Each row of a before or after table is a point. The points were changed in one or more steps. Then noise was added and the rows were shuffled. The steps act on columns, c1 being the first. What was done? A step turns or swaps two columns, mirrors them in a line or flattens them onto one, adds a multiple of one to another, or multiplies or shifts one. Angles are multiples of 10 degrees, from the lower column toward the higher: turns from -170 to 170, lines from 10 to 170 but not 90. Use the fewest steps. Two steps may share a column if one is a turn and the other turns, adds or multiplies; they go together, in the order done. Otherwise the lowest column goes first.

Before:
[[-4.6  3.7  1.8]
 [-2.6  0.4  3.1]
 [-4.0 -1.2 -1.1]
 [ 2.7 -1.0 -1.6]
 [-0.7 -3.7 -3.5]
 [-8.1 -1.6  3.8]
 [-4.7  4.4  1.6]
 [-0.7 -0.5  2.6]
 [-3.5  6.6 -2.3]
 [-0.9  4.2  0.3]
 [ 2.0  2.7 -1.9]
 [-2.0 -2.3 -0.8]
 [ 0.2 -1.1 -4.0]
 [-0.8 -1.6 -3.8]]
After:
[[ -4.5   2.4   6.7]
 [ -1.1  -0.3   4.2]
 [  0.5   3.8  -1.3]
 [  3.5   1.7  -1.1]
 [ -6.0  -1.6   4.4]
 [-10.7  -3.7  -1.8]
 [ -2.7   0.8  -2.3]
 [ -6.0  -1.8   3.6]
 [ -1.0   3.6  -3.9]
 [ -1.0   3.8  -1.5]
 [ -5.3   1.2  -1.1]
 [ -3.4  -3.2   0.5]
 [ -1.0  -2.6  -0.4]
 [  2.6   1.9   2.7]]
Steps: multiply c1 by 1.3; turn c2 and c3 by 90 degrees

Before, 10 rows:
[[ 2.6  2.5 -7.6  0.7 -2.5 -5.4  6.5 -0.2]
 [ 1.0  3.8  0.0  5.6  4.9  0.6  3.0  4.0]
 [-6.3  2.1  1.5  3.0 -0.8  2.7  2.2  2.5]
 [ 0.8 -3.3 -1.1  1.4  0.7 -7.0  2.7 -1.2]
 [ 2.0  2.5  2.1  3.2  1.4  1.5 -2.2  0.4]
 [ 0.2 -2.9  0.0  4.8 -1.6  1.1 -1.2  1.3]
 [-4.8 -0.2 -6.2 -0.9 -0.8  0.6 -2.3 -0.8]
 [ 0.5 -1.1 -1.1 -2.0  3.6  0.1  1.1 -3.1]
 [-2.5 -1.4 -0.6 -2.1  0.6  0.7  0.9  3.0]
 [ 3.9 -8.3 -0.4  0.4  2.0 -2.9  2.2 -4.8]]
After (10 x 8):
[[ -3.9   1.9   1.3  -1.3  -2.6   2.5   2.1   2.5]
 [ -9.0   2.7  -7.5  -2.7  -0.1  -5.5   6.5  -0.3]
 [ -1.1  -1.0  -1.4   4.3   0.8   0.0   1.0  -3.2]
 [ -0.8  -3.4  -1.4   0.2  -1.5  -6.8   2.8  -1.3]
 [  5.3   2.5   1.8   0.1  -3.5   1.7  -2.3   0.6]
 [  1.1   3.9   0.0   2.7  -7.1   0.4   2.8   4.1]
 [-14.2  -0.5  -6.1  -0.2   1.4   0.5  -2.1  -0.6]
 [ -3.4  -1.5  -0.6   1.2   1.5   0.7   0.8   3.0]
 [  3.4  -8.4  -0.1   1.9  -0.9  -2.9   2.4  -4.8]
 [  0.3  -2.9  -0.2  -3.4  -4.0   1.2  -1.1   1.5]]
Steps: add 1.5 times c3 to c1; turn c4 and c5 by -110 degrees

Before:
[[ 1.6  2.4 -2.7 -0.2  1.5  8.6 -2.8 -0.4 -0.8  0.8  1.0]
 [-4.5  1.2 -4.1  2.8 -3.2 -1.0 -3.0  3.0 -6.2  0.8  7.1]
 [ 2.7 -5.0  0.8 -4.1 -3.3 -3.6 -7.1  1.7  6.6  0.6 -2.5]
 [-4.1 -1.9  0.1 -2.7 -2.1  0.3  1.5  5.6  2.7  2.8 -1.6]
 [-3.2 -3.9  0.5 -0.6  1.0  2.3  3.1 -2.6  5.4  0.6 -1.9]
 [-0.4  0.6  4.1 -0.2 -5.2  3.2 -5.7 -0.8  3.3  1.4 -0.5]
 [-2.3  0.1  3.8 -6.6 -1.1  0.4  3.3  1.3 -0.3 -4.5 -0.2]
 [-4.7  2.8 -6.5  3.7 -3.9  0.6  1.7  3.5  2.5 -5.2  4.4]
 [ 2.7 -4.8  1.8 -0.5 -2.6  3.3 -0.1  1.1  2.7 -0.8 -4.1]
 [-1.0 -0.5  2.0  4.0  6.0 -0.8  0.6  2.4 -2.5  0.5  5.5]
 [-1.3  5.1  1.7 -0.4  1.1 -1.6 -3.1  1.7 -3.8 -1.2 -2.5]
 [ 2.2  1.9 -0.1  3.6  1.6 -0.5  1.0  3.3  3.4  1.6  6.2]
 [-2.9 -1.8 -2.6  2.9  2.7  5.4 -4.8  3.4  2.9 -4.9  0.1]]
After:
[[-7.7  0.6 -7.0  3.1 -1.3 -3.1 -2.7  3.1 -0.3  1.1  7.1]
 [-2.6  0.0  2.6  3.9 -0.9  5.9  0.5  2.1 -1.0  0.2  5.6]
 [-1.2  2.3 -5.0  3.7  0.7 -3.4  1.4  3.4  5.2 -5.3  4.3]
 [-1.7  0.2  7.2 -6.8  0.6 -1.1  3.6  1.5  1.7 -4.5 -0.2]
 [ 2.0  0.6 -1.7 -0.3  3.4 -5.2 -5.7 -1.0  2.6  1.5 -0.2]
 [ 0.1 -1.2 -7.4  2.7  5.4  2.5 -4.7  3.2  3.7 -4.9 -0.2]
 [-3.6  3.6 -1.6 -0.3 -1.8  1.2 -3.4  1.8 -1.1 -1.3 -2.5]
 [ 0.5  1.7 -5.5  0.0  8.7  1.8 -2.7 -0.4 -1.7  0.7  1.0]
 [ 3.5 -3.4  1.6 -0.8  3.3 -2.4 -0.1  1.4 -0.2 -0.8 -4.3]
 [ 2.1 -2.5  3.7 -0.5  2.3  0.7  3.5 -2.7  6.0  0.8 -2.0]
 [-0.7 -1.5  1.2 -3.0  0.5 -2.1  1.7  5.9  5.3  2.5 -1.4]
 [ 7.2 -3.4 -6.3 -4.2 -3.6 -3.1 -7.1  2.1  2.5  0.2 -2.6]
 [ 4.1  1.4  1.2  3.7 -0.6  1.5  1.2  3.6  0.4  2.0  6.4]]
Steps: turn c1 and c9 by -50 degrees; multiply c2 by 0.7; add 1 times c7 to c3; swap c5 and c6

Before:
[[-3.4  7.2  5.3 -1.1  5.3  0.2  3.5  5.2 -4.7 -4.2 -0.8  5.3  1.1  2.0]
 [ 3.8  1.2  6.5 -1.4 -1.2 -1.1  4.0  0.1  2.2  3.0 -5.0 -0.7 -2.3 -1.5]
 [-0.1  4.0  1.8 -0.5  0.6 -3.1  0.5  3.9  1.2 -3.2  2.7 -4.5  4.9 -0.9]
 [ 1.0  2.0  1.3 -0.2 -0.9  1.1  0.6  4.4 -4.5 -3.5 -2.9  2.7  5.1 -3.9]
 [-4.9  4.9 -1.7 -2.2  1.5  2.7  0.9  0.4  4.3 -1.7 -0.6  1.3  2.6 -0.5]
 [-5.2 -2.5 -2.9  0.8 -4.2 -2.3 -2.0 -4.1  3.7 -3.2 -3.3  2.0  5.0  0.1]
 [-6.6  0.1  0.7  0.3  0.7  2.5  2.8  5.5  5.3 -2.3  2.1 -1.6 -5.2  5.9]
 [-4.2  5.4  1.4 -6.3 -4.6  2.9  0.3  0.3 -1.7  5.9  2.1  2.5 -4.4 -3.0]
 [-3.8 -3.7  0.2 -3.4  1.3  3.5  4.4 -4.6  2.0  3.1 -2.5 -2.6  4.0 -0.2]
 [-1.1 -1.9  2.7  2.0  4.5  5.8 -3.1 -3.7  3.0 -3.1 -2.2  1.1 -3.7  6.6]
 [ 2.8  1.2 -2.4 -5.1 -5.2  4.5  1.5 -4.2 -4.1  0.7 -3.1 -2.6  2.8  1.2]
 [ 3.2 -2.4 -3.2 -1.5 -1.4 -1.7  1.9  2.7 -1.0 -1.3  0.7  4.2  4.6  0.4]
 [-4.0  3.9  0.3 -1.3 -1.5  3.5 -4.4  3.4 -2.1  0.1 -5.5 -0.7  3.2  7.0]
 [ 3.1 -2.6 -1.1  0.7  4.1 -2.2  0.9 -3.2  2.1 -1.3 -2.5 -1.3 -4.7 -2.0]]
After (14 x 14):
[[ 3.2 -2.5 -3.2 -1.5 -1.3 -1.7  0.6  1.7 -1.1 -1.1  2.0  4.3  4.5  0.5]
 [-0.1  3.9  1.8 -0.4  0.6 -3.1  2.6  4.4  1.2 -3.1  0.5 -4.5  4.9 -0.9]
 [-5.2 -2.5 -2.9  0.8 -4.3 -2.4 -3.2 -4.9  3.7 -3.3 -2.0  2.1  5.0  0.0]
 [-3.4  7.1  5.4 -1.2  5.2  0.2 -0.9  6.7 -4.7 -4.2  3.4  5.4  1.1  2.0]
 [-3.9  4.0  0.4 -1.1 -1.5  3.6 -5.4  3.5 -2.1  0.0 -4.4 -0.7  3.1  7.0]
 [ 3.1 -2.6 -1.1  0.6  4.0 -2.1 -2.6 -3.5  2.2 -1.4  0.8 -1.3 -4.7 -2.0]
 [-6.6  0.2  0.7  0.4  0.7  2.6  2.0  5.7  5.2 -2.3  2.8 -1.6 -5.1  5.9]
 [-3.7 -3.6  0.2 -3.5  1.2  3.5 -2.5 -4.5  2.1  3.0  4.4 -2.6  4.0 -0.1]
 [-1.1 -1.9  2.5  1.9  4.6  5.8 -2.1 -3.0  3.1 -3.0 -3.1  1.2 -3.9  6.6]
 [ 2.8  1.1 -2.3 -5.1 -5.2  4.5 -3.2 -4.9 -4.2  0.7  1.5 -2.7  2.8  1.2]
 [ 1.0  2.1  1.2 -0.2 -0.9  1.2 -2.9  4.7 -4.4 -3.5  0.6  2.7  5.1 -4.0]
 [-5.0  4.9 -1.7 -2.3  1.5  2.7 -0.6 -0.2  4.3 -1.7  0.9  1.5  2.5 -0.4]
 [-4.3  5.3  1.6 -6.3 -4.6  3.0  2.1  0.7 -1.7  5.9  0.4  2.5 -4.3 -2.9]
 [ 3.7  1.1  6.4 -1.4 -1.3 -1.2 -4.9  2.0  2.1  3.0  3.9 -0.8 -2.4 -1.5]]
Steps: add 0.3 times c3 to c8; swap c7 and c11
